Each row of a before or after table is a point. The points were changed in one or more steps. Then noise was added and the rows were shuffled. The steps act on columns, c1 being the first. Name the steps. A step turns or swaps two columns, mirrors them in a line or flattens them onto one, adds a multiple of one to another, or multiplies or shifts one. Angles are multiples of 10 degrees, from the lower column toward the higher: turns from -170 to 170, lines from 10 to 170 but not 90. Use the fewest steps. Two steps may share a column if one is a turn and the other turns, adds or multiplies; they go together, in the order done. Otherwise the lowest column goes first.

Before:
32	-7	50
17	45	-3
108	25	41
45	36	-32
39	73	-45
4	69	1
21	54	1
-6	47	8
36	-28	72
45	-17	62
After (10 x 3):
43	67	2
17	32	23
-9	33	41
46	-71	20
45	32	-15
22	28	26
30	-48	26
108	-51	11
35	-77	23
4	49	40
Steps: add -0.5 times c1 to c2; turn c2 and c3 by 40 degrees

Before:
57	61	-53	47	86	9
-47	24	36	31	-38	27
80	40	37	-66	-14	26
11	-32	26	-9	20	-37
-17	9	28	21	-15	31
33	-59	-52	-38	13	-29
68	53	5	-62	91	-26
48	-28	-8	-55	25	-93
-30	65	36	7	-42	-22
13	-11	-26	38	24	-21
35	-16	-15	55	22	-25
After:
150	37	11	-62	-39	25
-41	65	-4	11	-36	-18
-24	-15	1	54	19	-26
-76	23	0	28	-45	29
-25	-16	1	42	24	-27
-35	7	1	21	-31	27
130	54	34	-66	2	-26
71	-54	-13	-35	52	-25
19	-31	16	-15	-19	-40
8	62	16	51	63	12
103	-34	4	-54	6	-94
Steps: add -1 times c4 to c1; multiply c5 by 0.4; turn c3 and c5 by -70 degrees

Before:
38	8	9	-52	61	-46	-32	-80	-27	9	56
-37	-22	-34	-30	33	34	42	-79	-28	-31	87
29	11	-48	43	53	39	16	-25	-6	21	-42
-13	19	-66	6	-57	-20	6	5	30	32	-23
35	-66	35	83	-54	62	-47	-18	-41	32	4
-44	54	-22	-4	47	18	-20	33	-86	6	-1
-73	-53	22	5	56	77	-68	-9	-27	7	103
-12	53	22	80	11	-3	-70	-11	-19	-50	-35
-66	-47	50	71	-42	28	-66	-51	3	23	-32
-18	61	5	50	40	53	-76	-31	11	-21	50
-44	-54	-85	1	46	1	-27	35	-26	10	73
31	-35	-37	-45	-37	3	-40	52	39	-32	-2
-10	-50	55	-12	52	-44	36	-5	-11	12	86
After (13 x 11):
89	45	-3	18	-16	-27	-68	35	-14	-35	-41
-6	67	-44	40	13	12	-16	18	-74	31	-4
-11	-14	11	16	74	-16	57	-3	18	8	89
55	82	0	14	-7	11	-94	-12	10	-35	50
8	-31	-33	51	68	-19	-22	15	-55	22	73
12	-13	-1	79	84	36	-96	-6	-8	2	88
-30	-8	-28	42	39	59	22	-24	-43	-84	78
-45	-56	4	-18	-9	-12	-30	63	15	22	1
69	-67	13	66	-13	1	-72	-53	26	-24	-27
37	40	-25	-28	45	43	-3	-33	-20	-4	-38
10	-22	-3	17	-61	-7	13	-28	-9	19	-15
-56	38	-8	-31	42	-54	-18	-56	-24	-55	50
82	-86	-19	-37	-12	37	-76	-40	-16	11	12
Steps: turn c1 and c4 by -90 degrees; turn c2 and c5 by -30 degrees; flatten c3 and c9 onto the line at 60 degrees; turn c6 and c7 by -30 degrees; turn c8 and c10 by 50 degrees

Before:
7	-52	-1	-50	-34	-40	34	6	8	24	169	-25	-12	18
0	26	-119	51	-9	-32	-40	-8	-112	32	-7	-10	-5	22
76	57	-48	-18	-10	-13	35	42	-18	4	-9	-7	15	43
11	-81	10	-3	-16	-39	86	24	21	15	-12	-10	4	-9
3	12	-4	13	-6	110	47	3	27	70	11	153	-65	9
-2	7	31	40	-63	97	39	-4	-10	-11	-17	31	-8	-16
102	57	-4	20	-41	-35	8	-22	0	22	22	-28	9	-16
0	27	26	-47	8	-35	-69	-24	49	-16	-20	-21	18	-32
-8	68	51	-2	8	-13	-63	2	32	9	-12	-23	-39	11
2	28	47	-40	-9	-12	-41	-3	-14	26	-3	85	-47	-8
4	-45	13	-45	-3	-16	-47	-11	34	1	17	4	-30	92
After, 11 rows:
3	17	-43	-42	-20	48	21	-29	-17	31	1	88	45	6
8	-102	8	-2	-12	25	-104	-26	16	14	-5	-9	-10	15
7	48	-13	-45	-2	36	38	2	30	-3	70	7	21	-65
105	77	-11	20	-34	51	-26	24	1	26	-27	-22	-23	-10
3	-24	-39	-46	11	40	54	-3	47	-17	-15	-19	-13	33
-4	-24	-22	43	-61	-113	2	-19	-15	-14	-4	29	-10	21
81	76	66	-23	-4	1	-40	-2	-18	4	43	-8	-16	-16
6	30	2	14	-27	-52	-29	-1	33	67	1	154	57	-9
-10	62	-35	-3	-7	40	45	-39	27	9	13	-21	38	9
4	188	5	-49	-30	45	-52	-6	5	26	-71	-25	-1	-151
4	37	87	54	-4	76	15	88	-111	34	23	-9	3	-5
Steps: turn c11 and c14 by -120 degrees; add -1.5 times c14 to c2; turn c3 and c8 by -140 degrees; mirror c5 and c13 in the line at 10 degrees; add -1 times c10 to c6; turn c6 and c7 by 160 degrees

Before:
62	1	10	-28	-6	7	-5	-39	-30	-9	35	31	-6	157	29	29	94	-14	-33	35
-34	-52	14	-20	-59	16	91	-65	-15	43	6	20	14	64	12	83	29	-12	21	45
-15	-3	-28	-12	3	-14	2	27	-7	14	13	36	-61	-19	25	38	-6	-10	12	43
-4	-59	-13	11	-19	54	31	30	-6	-3	1	43	-60	-41	21	-19	82	23	-1	41
11	-16	7	4	-7	24	-9	46	-14	44	4	20	-4	-42	-5	-13	-24	23	-15	-120
177	-134	11	-32	-9	47	-11	48	-6	14	26	52	22	-34	22	-6	-2	-5	23	-45
-35	-82	7	-21	-49	75	-17	44	-63	4	10	3	-25	-31	-50	7	-27	6	0	36
-28	-2	13	-14	5	-75	26	16	-75	-2	5	56	-57	21	32	-11	-9	129	3	17
-31	-2	14	-26	-173	57	-18	36	-17	5	35	-41	-50	-46	27	16	-26	65	10	4
-6	-14	-47	-21	-1	21	54	12	-48	21	-1	29	24	-23	35	24	4	67	22	45
-16	-17	6	-18	-30	36	12	42	-80	45	67	4	-9	-28	32	51	33	-14	-17	10
-21	-44	-31	31	-31	52	24	-7	-45	-62	47	-62	-60	-5	-30	-10	-20	9	-9	41
After:
-16	21	5	-19	45	37	1	41	-25	-42	65	5	-2	-91	32	37	34	18	-20	-77
-36	99	13	-20	72	18	-37	-62	-48	-40	7	22	5	161	13	72	32	17	25	-7
-35	52	7	-21	-2	76	66	43	-46	-1	8	4	-24	-96	-50	49	-27	6	-7	-57
-5	45	-48	-23	23	19	-33	11	-52	28	-1	29	15	-41	36	7	5	63	30	-40
178	96	11	-32	-6	49	94	48	44	-13	26	53	14	-107	23	8	-1	7	29	-16
-16	5	-30	-12	38	-16	1	28	-42	-19	11	36	-63	-60	23	4	-6	3	-10	1
-5	64	-14	12	-22	55	15	30	-42	18	2	41	-56	-86	21	14	81	15	-21	1
61	-4	11	-29	26	9	2	-40	-40	-1	33	32	6	216	27	14	93	-19	-33	-24
-21	48	-32	31	-15	51	10	-6	-48	55	47	-64	-54	7	-31	29	-19	-33	-29	-37
-28	19	13	-13	-11	-75	-17	15	-29	84	4	55	-56	-3	31	-7	-10	98	-17	-71
-31	-10	15	-25	-15	57	14	36	-8	38	36	-40	-51	-100	25	173	-25	53	-7	-17
12	6	8	5	-14	25	17	47	116	-20	5	21	0	-112	-4	5	-24	46	-16	-35
Steps: turn c2 and c7 by -140 degrees; turn c5 and c16 by -80 degrees; add -1.5 times c8 to c14; turn c9 and c20 by 80 degrees; mirror c10 and c18 in the line at 70 degrees; turn c13 and c19 by 20 degrees

Before (10 x 48):
-50	-24	2	-68	33	-5	-17	-60	60	-11	29	-34	40	-59	-25	25	-24	-24	-1	-9	-33	-18	-38	76	-13	-17	-10	53	4	-43	58	-19	17	-42	-2	-7	-21	-21	-9	37	15	30	-46	52	21	-24	-6	-69
-59	-23	-20	-46	24	-9	39	-37	-8	-62	46	-1	57	18	-44	20	9	28	10	-27	22	-2	-74	5	10	-7	-12	67	-30	2	38	1	11	-1	-65	-18	-54	-12	-26	29	53	-42	-60	51	-7	-47	24	-44
-43	0	11	-83	39	-14	25	-48	-20	22	-2	-20	45	-25	-52	-46	-61	-23	-51	40	-20	64	-14	28	-14	-29	5	26	49	-11	-5	-21	31	-63	38	17	28	16	-37	-35	-9	27	17	25	43	-27	17	-31
19	-81	-82	42	-24	-46	-16	-15	40	55	-47	-103	-53	42	-105	-73	-17	-79	-49	15	41	32	14	22	13	62	55	45	45	7	-47	48	-48	2	19	-76	25	-83	-20	-70	-15	-16	-12	2	-61	-10	90	-21
-22	-29	29	-34	25	-25	-10	-53	7	-26	46	21	21	-66	-55	30	-55	-30	10	7	-73	87	-24	32	-12	-12	17	28	9	10	5	-29	45	-80	13	8	27	14	38	-30	25	17	15	94	34	-11	35	-8
-38	-52	11	-15	21	-59	8	-14	-22	82	27	-14	46	-55	-57	-41	-77	-42	-72	-12	-12	26	-29	75	-30	-65	29	10	32	48	-2	-35	-16	-65	24	-13	13	45	23	1	-5	9	11	52	35	6	34	-19
-23	-27	60	-64	44	-2	-23	-45	-2	-10	31	0	2	-39	-19	-36	-61	18	-45	-35	-60	63	-18	47	-16	-39	58	35	36	28	40	-47	8	-26	12	-11	28	29	11	-16	41	43	-47	35	28	-48	23	-20
-10	-65	-66	-21	-25	5	-99	-19	101	35	-78	-42	-34	-3	-3	29	-18	-23	28	-39	41	-4	47	17	45	16	-13	95	20	-32	-40	86	24	16	9	-118	-49	-12	-73	-2	-29	-114	-32	-70	-6	31	97	-26
-22	-46	26	-75	51	-6	47	-90	0	-38	45	16	18	-5	-27	70	0	14	26	-82	50	-45	-75	8	-37	-32	-48	48	20	-13	19	-27	64	38	-52	39	-43	-95	7	6	38	-33	-57	39	9	-39	-16	-85
-21	-133	-33	23	-22	-20	-44	-3	111	56	-41	-98	-32	50	-19	63	-7	-36	13	-22	33	-26	24	-10	77	18	-31	68	15	-25	-54	97	-45	41	4	-115	-45	-32	-126	-33	-19	-45	-25	-78	-10	25	44	20
After (10 x 48):
18	-86	-95	47	-26	-49	-16	-13	41	52	-119	52	-48	30	-106	-70	-11	-74	-45	13	36	27	9	22	8	67	56	39	41	-1	-42	45	-41	-4	14	-84	31	-83	25	-96	3	-1	-11	0	-56	-25	82	-66
-65	-26	-22	-51	22	-14	45	-42	-1	-65	113	37	57	22	-46	18	1	23	10	-34	22	-14	-83	11	11	-2	1	60	-33	3	36	-6	7	-5	-72	-21	-49	-3	-5	16	-52	17	-65	56	-10	-50	33	28
-5	-64	-61	-18	-25	18	-93	-80	99	37	-199	48	-42	-4	-6	16	-18	-23	31	-34	35	-4	41	18	46	18	-14	96	17	-27	-38	82	18	3	4	-113	-47	-15	80	-12	-15	-49	-38	-62	-15	-20	91	-10
-22	-136	-23	22	-29	-20	-38	-17	106	60	-102	34	-28	51	-25	71	-2	-32	10	-20	33	-26	17	-9	74	17	-34	72	21	-24	-50	89	-48	48	0	-110	-46	-32	119	-45	-46	-22	-19	-81	-16	-55	51	-84
-22	-35	21	-74	49	-9	46	-52	-2	-32	116	41	16	-1	-26	70	-4	17	22	-89	56	-44	-72	4	-34	-41	-52	52	19	-11	20	-23	61	46	-42	46	-41	-88	-23	-9	-35	61	-55	36	13	-23	-16	70
-23	-27	61	-66	34	3	-15	9	-4	-18	77	3	-2	-40	-28	-32	-61	20	-50	-37	-59	70	-23	46	-14	-41	63	39	36	25	39	-45	8	-22	10	-12	21	30	-26	-13	-37	53	-52	31	32	-29	24	22
-37	-4	17	-91	42	-10	27	-11	-17	18	-7	25	42	-21	-60	-51	-58	-25	-54	39	-21	58	-18	23	-13	-36	2	23	55	-8	-9	-29	36	-66	45	12	29	21	36	-36	-7	52	18	25	51	-64	20	2
-40	-51	5	-15	16	-57	9	-11	-18	80	75	17	50	-59	-54	-43	-82	-38	-77	-25	-8	26	-26	76	-31	-63	26	14	21	53	-6	-34	-22	-70	23	-14	11	44	-27	-8	17	16	5	59	42	21	28	-6
-15	-20	27	-43	28	-25	-5	-1	3	-31	125	-14	15	-59	-47	23	-57	-35	21	-3	-76	89	-21	29	-15	-5	20	27	9	14	7	-31	43	-84	16	4	27	8	-44	-18	3	53	16	88	44	18	35	23
-54	-34	6	-71	31	-5	-14	-1	62	-2	73	81	32	-55	-25	24	-25	-24	8	-16	-27	-16	-36	72	-14	-12	-4	56	5	-38	59	-23	12	-35	0	-14	-18	-24	-3	2	-18	63	-44	44	19	-26	-7	17
Steps: turn c8 and c42 by -60 degrees; multiply c8 by 0.7; multiply c11 by 2.5; turn c12 and c48 by 130 degrees; turn c12 and c40 by -20 degrees; turn c39 and c41 by 150 degrees; add -0.7 times c39 to c46

Before:
-11	-27	6	-25	29	29	7	17	-26	1	-91	-14	4	59	-24	58	13	48	74	63	13	6	24	-11	41	-18	4	12	-53	-39	-27	47	-24	-47	62	66	4	-30	43	100	-26	-28	24	8	71	-56	-82	30	29	-77	-49	-54	57	-80	-86	7	-54	-34	6	-30	54	61	-19	-57
-119	-11	25	-26	28	-26	-69	62	9	-18	45	48	-37	-18	-8	-48	28	-110	-1	-68	-1	25	71	-7	-6	77	42	36	-41	45	-5	-5	-5	53	4	-66	-40	-15	15	-33	-1	-16	-52	-15	-7	62	50	37	9	-8	-55	20	-33	0	28	25	75	5	-68	-5	15	-48	-6	35
-11	-15	-5	29	-37	-29	21	-22	-67	-13	-52	-25	40	61	-21	41	39	19	14	36	38	96	-6	13	-23	-39	4	-24	21	-36	-69	42	-34	-19	21	88	12	-10	61	69	-30	-37	69	-44	52	-59	-62	-9	7	-136	-8	-63	50	-54	-38	41	30	-6	5	5	-37	42	-63	-46
-117	-19	55	-66	16	-42	-20	78	34	-25	13	20	47	-48	65	16	-22	-64	7	-49	-36	26	43	13	11	63	-5	53	74	79	-16	13	28	58	-18	6	-67	-37	-59	8	41	-6	-37	-21	-18	80	39	88	15	63	12	8	29	13	33	5	64	43	-68	20	-13	-8	38	-18
-125	-17	59	14	-4	-18	-42	56	16	16	8	10	1	8	43	-30	-33	-68	34	-45	-60	59	12	16	-35	34	55	20	1	0	-39	-8	-5	23	-27	50	-40	13	-5	-23	101	12	-22	47	3	80	57	-8	-10	64	11	28	-12	26	-27	-31	97	-45	-15	-48	60	-45	-3	22
-60	-18	35	11	10	-25	-24	49	35	9	-24	-4	9	12	-11	17	-7	-56	3	-99	5	3	53	0	-10	93	10	-30	9	67	-9	-48	-29	77	-40	-2	-32	1	-26	-11	66	33	-24	22	-15	153	-10	43	18	31	5	11	53	-16	10	37	34	-68	-62	37	-10	27	5	36
11	-94	-36	25	-69	78	35	1	-92	39	-44	-26	32	57	-35	61	29	24	62	73	74	30	40	-6	38	15	10	5	11	-34	-41	40	33	-30	-20	16	-3	-29	46	32	-22	32	41	-79	20	-2	-35	4	5	-55	-26	-34	26	-41	-75	30	-7	23	5	-40	39	45	-45	-69
37	-47	-29	-44	-50	-1	20	29	-43	42	-78	-4	-12	8	-11	89	-3	73	41	-25	33	53	-8	-3	23	-10	73	-5	25	-27	-76	11	2	4	72	3	-9	-9	91	96	-21	34	6	-13	11	-38	-88	-32	29	-80	3	27	6	-35	-85	42	-17	4	50	-11	-11	4	-39	-86
25	-37	37	69	-3	7	28	15	-53	-16	-56	51	21	20	-86	37	-48	43	27	47	66	56	-2	-7	40	27	18	-20	37	-80	-61	7	-28	8	17	27	-4	12	16	91	-7	12	59	-38	99	-67	-51	-16	52	-51	-57	-21	23	-32	-38	0	-48	20	8	-20	8	0	-2	-58
-98	8	33	-41	-11	-2	-12	27	-18	-17	-17	17	10	-43	39	-30	-21	-34	21	-36	-37	-29	62	18	-15	-3	12	-6	-24	21	-15	-60	1	76	6	-63	-27	12	9	14	81	39	-58	-7	11	96	129	78	-46	5	-7	45	57	35	19	-15	54	9	-86	-23	-45	-32	-9	43
13	-15	-68	-2	22	-2	33	51	35	14	-107	-85	28	-30	31	-2	-32	17	61	-61	33	6	-28	53	-4	32	-96	37	15	-100	-3	-3	28	-30	-30	4	26	-7	45	-15	-77	62	-100	-86	-33	7	-69	34	161	-20	72	-57	-1	20	4	32	23	-25	6	31	-20	2	34	78
-99	-50	61	-22	13	-4	-36	-7	51	-22	17	22	27	0	56	-12	-19	-68	-25	-34	-6	11	16	-21	-1	38	-21	23	-9	-4	9	-86	33	69	18	-54	-37	-2	-9	1	83	-52	-56	-14	-38	99	10	17	30	52	-8	57	21	-5	44	-45	97	-30	-22	30	7	9	-55	-23
-17	-28	-14	-36	21	-26	-6	55	8	-7	-30	-38	35	7	39	-36	-34	-82	44	-59	9	38	80	18	-54	30	-8	22	47	46	-7	-46	-28	67	-17	-57	-29	-3	19	34	55	-18	-25	32	-22	50	84	7	24	17	-83	6	-1	13	-40	-34	56	18	-55	31	23	28	-2	-23
-33	-59	-23	45	-54	57	38	-12	-62	-41	-93	10	-13	16	-8	31	22	21	-5	64	23	72	78	-32	-1	37	78	11	39	-68	-41	-1	-24	8	24	112	16	-11	31	131	-14	-60	3	-34	8	-56	-65	-46	11	-72	-24	-42	69	-54	-93	60	-90	-10	64	-24	6	34	-10	-49
After:
-56	-18	33	16	21	21	-21	49	36	9	-28	-5	7	13	-14	80	-14	-54	-1	-103	10	0	44	-1	-7	92	11	-26	7	68	-10	-55	-31	-5	-42	-7	-37	1	-22	-7	66	2	-21	22	-12	153	31	51	14	33	6	11	53	-13	11	36	29	-69	-59	-13	-9	21	6	33
-7	-27	7	-27	54	0	9	18	-27	-4	-89	-16	4	53	-24	118	13	45	75	68	18	7	78	-8	35	-20	0	12	-48	-40	-24	50	-25	5	59	63	8	-30	42	106	-29	5	30	-26	66	-63	-50	30	31	-78	-53	-53	56	-83	-83	8	-51	-37	4	-6	55	30	-21	-54
20	-37	42	67	-4	-43	30	22	-58	-19	-50	50	18	20	-84	96	-47	42	26	50	62	51	36	-13	40	30	16	-19	40	-76	-59	2	-26	7	17	29	-4	8	13	93	-3	-4	58	5	100	-67	-33	-18	49	-49	-58	-20	24	-31	-38	-2	-48	21	5	-17	8	1	-4	-61
38	-51	-34	-44	-26	-14	22	30	-46	40	-80	-10	-19	13	-12	153	-10	77	36	-24	33	48	50	-1	24	-11	73	-2	22	-30	-78	13	5	-3	75	-1	-12	-4	93	95	-22	1	6	1	15	-38	-68	-38	29	-81	0	30	6	-37	-87	38	-18	-2	50	-6	-11	23	-36	-84
-99	3	32	-40	-33	-6	-16	26	-14	-17	-20	19	10	-42	39	31	-25	-33	23	-34	-41	-23	-29	16	-15	-6	13	-10	-19	26	-18	-67	1	28	6	-67	-29	16	12	12	76	5	-63	2	8	93	140	74	-41	7	-9	45	55	32	23	-10	56	16	-90	-44	-45	-22	-6	40
-18	-34	-13	-36	30	35	-11	59	11	-11	-30	-37	38	3	41	27	-29	-88	51	-54	9	38	5	17	-51	27	-8	23	47	40	-6	-48	-33	4	-16	-51	-33	-7	18	36	63	1	-27	17	-20	51	115	11	28	11	-82	3	-1	11	-41	-30	56	13	-53	-2	23	13	-3	-19
-14	-12	-3	27	8	-37	23	-20	-64	-12	-53	-26	39	61	-15	103	39	21	14	37	38	94	43	9	-23	-36	8	-19	22	-31	-69	43	-33	-4	16	88	12	-9	55	71	-28	-5	62	39	54	-63	-51	-7	9	-134	-6	-66	52	-51	-39	40	31	-7	7	14	-36	45	-71	-52
-97	-47	59	-20	13	-14	-43	0	53	-23	11	23	26	1	53	49	-22	-65	-27	-32	-4	16	8	-27	0	41	-19	25	-9	-1	14	-92	30	4	19	-58	-40	-3	-8	2	85	4	-55	0	-40	100	23	13	26	51	-6	59	24	-3	50	-45	100	-33	-16	-13	14	3	-55	-21
-127	-13	58	12	-26	55	-44	56	19	18	10	11	3	10	41	30	-31	-65	33	-39	-62	57	-31	20	-30	35	58	19	2	0	-40	-9	-5	30	-24	51	-44	14	-7	-24	99	0	-21	11	4	80	48	-8	-9	72	13	34	-11	28	-25	-31	95	-39	-19	-45	62	-26	-7	21
13	-91	-38	20	-9	-89	30	-4	-92	45	-47	-27	25	55	-27	122	26	20	56	65	71	34	55	-6	38	15	4	1	12	-34	-40	41	33	6	-15	11	2	-31	45	34	-17	3	33	-63	18	-3	5	1	4	-55	-28	-39	26	-42	-74	27	-5	31	6	-17	38	66	-43	-65
13	-16	-72	1	12	-86	38	56	33	9	-107	-86	27	-26	26	61	-32	18	62	-61	27	8	37	54	2	36	-92	36	13	-96	-6	-3	23	-22	-37	2	30	-10	45	-7	-80	-8	-97	18	-31	-1	-71	34	160	-23	67	-57	-1	19	1	29	25	-27	6	40	-20	-8	36	73
-117	-23	49	-66	7	-16	-19	78	34	-23	5	22	50	-40	63	80	-29	-70	9	-47	-31	33	7	13	14	61	-6	57	73	84	-9	12	30	6	-12	12	-69	-36	-57	6	43	3	-32	42	-17	84	59	88	10	67	22	7	20	16	40	-2	66	43	-73	-12	-10	-14	34	-15
-34	-56	-18	46	-9	-34	34	-17	-58	-42	-88	8	-17	14	-7	90	24	21	-4	60	18	73	100	-33	-3	38	80	14	42	-68	-40	-1	-28	13	30	114	12	-8	29	127	-19	-4	6	-50	7	-57	7	-48	10	-76	-17	-43	69	-51	-95	58	-90	-9	65	-22	8	53	-6	-46
-124	-11	25	-21	-18	-14	-63	65	16	-15	43	48	-34	-18	-12	12	28	-108	-1	-68	0	27	20	-7	-7	75	44	43	-39	46	-6	-2	-2	17	3	-67	-41	-20	13	-38	6	-3	-52	31	0	63	84	43	5	-6	-51	20	-28	-3	28	31	74	15	-64	-27	16	-46	-6	42
Steps: multiply c5 by 0.7; turn c5 and c62 by -40 degrees; turn c6 and c44 by -100 degrees; shift c16 by 60; turn c23 and c47 by 40 degrees; flatten c34 and c60 onto the line at 120 degrees; multiply c42 by 0
